Each point is reached from the start by the listed moves, each made 0, 1 or 2 times, or once backwards (-1), plus a little noise. Say if it took an odd or an even number of moves. Then give how often each move was made.

Moves:
(1): [  4 -35]
(2): [35 14]
Start: [ 6 13]
Points:
[ 16 -58] -> even (2, 0)
[81  7] -> odd (1, 2)
[-20 -71] -> odd (2, -1)
[ 50 -43] -> odd (2, 1)

Moves:
(1): [ 17  13  14  -4   9 -16   4   9  12  -2]
(2): [-9 22  1 -1 -2  5 -8  6 -5 -2]
(3): [-19   2  20 -10 -11 -10  16  -4   8  -3]
(4): [ 3  8  2 20 15  1  4 -7 -5 11]
(5): [ -2  -7  -3  -9  18   0   0  -4 -16  -1]
(6): [-5 -4 10  6  7 30  8 19 -6  5]
(7): [  0   3 -15   0  -2  -3  12   1  -1  -4]
(8): [-10 -16   1   0   0 -24   0  16   5  11]
(9): [-12   3  -3   0  11  -2  -7  -3  20 -10]
Start: [  9  -6   3   5   1  -5 -21  -9 -11   4]
Points:
[-14  17  75 -28  35 -30  17  15  29 -13] -> odd (2, 0, 2, 0, 1, 1, 0, 0, 1)
[-21  45  95   2  82 -19   7  -1   0  12] -> even (2, 1, 2, 2, 2, 1, -1, 0, 1)
[-81  12  29 -36   1  44 -11 -21   6 -41] -> even (-1, 1, 2, -1, 1, 1, 0, -1, 2)
[-27 -61 -40   4  -5 -76 -17 -15  17  11] -> odd (-1, -1, 0, 0, 0, -1, 1, 2, 1)

Moves:
(1): [ 17   5   5   5  -6  -7   9  -3   3  -3  -7  17  -4  -1  -6  -6 -11  -1
   0   0   4  -6  -2  -7   3   5]
(2): [ 1 14  1 -2  1 -2 -6  1 -2 -7 -3 -6 -8 11 -2 -1 -3  5 -1  7  3 13  6 -2
  4 -6]
(3): [-10  12  20  16   4   7  -6   1   6   0   0   0   1   2   0  -2   9   6
   7  11  -2  -6  -9   8  -4   4]
(4): [ -1  -2 -10  20  -2   0  -3   0 -11  -2   5   7   1   2   1   3  -4   9
  -4   2   1   5  -7  -2  -7   0]
(5): [ -5  -6   1   4  16 -10  -7  13  12  -4  -2   7  -6   3  14  -4   2  -5
  -7   4  -8   0  -1  13  -2   7]
(6): [  2   0   0   4  -3  14   4   5   0   1 -11   2  -3   2   3   0  -2   1
  -5  -1   0  -4  -8  -2   1   6]
(7): [ -6   4   1  -3   6  -3   8 -12   6   7   6  -6  -1  -1   0  16  -3   7
 -11  -2  -8  -5  -7  -2  -4   5]
(8): [  1   6  -4  -2  -8  -5  11  16  -7   5   5  -3   6  -5   0  -4   2   4
   3 -12   6   5   2   6  -3  11]
(9): [  6   0  -7  11 -12  -2  -2   4  18  12   2  -2  -1  -2  -2   8  -4  -5
   3   4   7  10  -7   4   2   4]
(10): [ -4  -3  -1  -5   8   3  -7  -6   0  15  -7   0 -11  -2  -7  -5   2   2
   2  -3   8   0  -3   4  -9   1]
(11): [ 2  0  1 -2  3  7  1  0  2  2 18  1 -4 -1 -2 -7 -2 -6 -7  7  2 -1  2 12
 10  0]
(12): [ -2   1  -8 -10   2   2  -4  -1   1  -2  -3   5  -5   4   4   0  -7   1
   6   2   2  -1 -10   7   2  -1]
(13): [  7  11  -8   2   9   7   8  -6   9   4  -5  -1  22   3   3   2  -5   2
  -3 -13   2  -2  11   5  -3  -5]
(14): [ -6 -10  13   1   2  -7  -1  -2   2   4  -3   0   4  19   6  -2  -6  -2
  -2  -4   4  -8   0   1   3   6]
(15): [ -3  -6   8  -4 -10   2  -2   3  -2   1   5   5 -12   3  25   1  -4   1
  -3   0   0  -2  12   0 -19  -9]
(16): [ 13  -6  15  -4   0   2 -13   5  -5  -9   2  -2   5   9 -11  17  -8  -3
   6 -13  -5  -1  -4   2  -2   5]
(17): [  6   4  -7  -4   4   0  -5   3   0  -3   3   9   5   2   5   9  24 -10
   0   0   6  -5  -3 -10   1  -6]
(18): [ 1 -1 -3 -1  0  4 -7  1  4 -2  4 -2  7 -5  3 -1 -2 16 -2  4  4 -3  1 -5
 -4  5]
(19): [  2   3  -1   7  -1   5  -2   0  -3   4   6  -7  -7   3   0   2  -4  -1
  17   7 -15 -13   3  -4  -6   4]
(20): [ 8 -2  1 -2 -3 -6  0 -4 -3  7  2  3 11  5 -3  8 -1 -2 -3 14 -7  6  0  1
 -1  5]
(21): [  1   4  -2   2  11   5   6  -2  -7  -5  -3  -3  -2   0   6   1  -6  -2
   7   5  14  -4   3  -1 -10   5]
(22): [ 2 -4 -2  1  2  8  7 -6 -6 -6  3  8 -7  7 -2  0 10 14  4 -6  1  3  7  5
 -5  8]
(23): [-8 -3 -2  6  2  1  4  4 -1  9 -6 14 -3 -4 -4  8  0 -3 -3  6  5  1 16 -6
  8  4]
(24): [  5   7 -12   3 -13  -6   0  -2  -5   5  -7  -5   2  -9   0  11  -1  -2
 -11   3   0  -7   9  20  -5   0]
Start: [ -8 -17  -5   0  -2   2   2  15  -3  14  -7 -12  15  -3  -5   9   5   3
  -5   3  -6 -12  -3  12   0   7]
Points:
[-28  74 -56  16   3  -9 -13  43 -33  -8  15 -13  60  14  79  45  57  66
 -21  50 -24   7 -22  49 -69   5] -> odd (-1, 2, 2, 2, 1, 0, 1, 2, -1, -1, -1, 2, 1, -1, 1, -1, 2, 1, 0, 2, 0, 0, -1, 1)
[  7  26 -42  91   3  61   6  -6  -4  33 -30  31  46 -21 -34  66  32  42
 -26  20  11 -70  -4 -46   3  26] -> odd (1, 0, 1, 2, -1, 2, 1, -1, 0, 0, 0, -1, 1, 0, -1, 0, 2, 2, 1, -1, 0, 0, 2, 1)
[-10 -33 -53  39  11 -42  17  82  29  56 -29   1  22  -6   4  33 -14  -6
   7  -3  22   2  18  19   6  83] -> odd (0, 0, -1, 0, 2, 0, 0, 2, 2, 0, -1, 0, 0, 1, -1, 0, 0, 1, 1, 0, 1, 0, 2, 0)
[ 45 -36 -48  -7 -59  10  21  52 -47  23 -14  69  44 -26   6  67  -2   9
 -47   7 -26 -26  20  -6  -6  36] -> odd (1, -1, -1, 1, 0, 2, 0, 1, -1, -1, 0, 1, 0, -1, 1, 1, 1, 1, 0, 2, -1, 0, 2, 1)
[ 13 -60 -91  95 -45 -34  32  61  11  54 -47  48  54   1  -8  49 -16  23
 -51 -17 -13  20  34  79   9  83] -> odd (0, -1, -1, 2, 2, 1, -1, 1, 2, -1, -1, 0, 1, 1, -1, 0, -1, 0, 0, 1, -1, 2, 2, 2)
[ 33   8  -5  -7 -59  -8  33  39 -67   5 -63 -17  -4  29 -45  13 -18 -21
  26  23 -28 -25  31 -24  44  35] -> even (1, 2, -1, -1, -1, 2, -1, 1, -1, -1, -1, 0, -1, 1, -1, 0, 0, -1, 2, 1, 0, 0, 1, 1)
[-11  54 -56  32  -1  10  20 -34  56  56 -16 -33   3 -50 -23  33 -53   7
 -26  44 -25 -55 -36  76  15   8] -> odd (1, 0, 1, 0, 0, 0, 2, -1, 1, 0, 1, 2, 1, -1, -1, -1, -1, 0, 1, -1, 0, -1, 0, 2)
[-45 -30  13  72  60  30  28  40  -4  14 -42 -13  17  28  33 -73   5  34
   3 -26   0 -65 -18  60 -35  72] -> odd (0, -1, 1, 1, 2, 2, -1, 1, -1, 1, 0, -1, 1, 2, -1, -1, -1, 0, 1, -1, 1, 1, -1, 0)
[-36 -14  10  49  84  17  13 -11  18  10   6  45  38  14  38  44  16  55
 -68   7 -39  -1  17  11 -46  10] -> odd (0, 0, 1, 2, 2, 0, 2, -1, -1, 0, 0, -1, 2, -1, 1, 0, 0, 0, -1, 1, 0, 1, 1, -1)
[  3 -10  42  -7   4 -38 -14  29  37  37 -12  33 -18   7 -38  -2   5 -22
 -22  42  56  15  20 -41  55   8] -> odd (2, 2, 0, -1, 0, -1, 0, 0, 1, 1, 1, -1, -1, 1, 0, 0, 1, 1, -1, 0, 0, -1, 2, -1)
[ 52 -30   9 -16  92  39 -44  10   3 -53   5  33   2  63 -13 -31  13  36
 -30 -62  27  13  25  29 -10  -3] -> odd (1, 2, -1, 1, 2, 0, -1, -1, -1, 2, 2, -1, 2, 0, 0, 2, 1, 1, -1, -1, 0, 2, -1, -1)
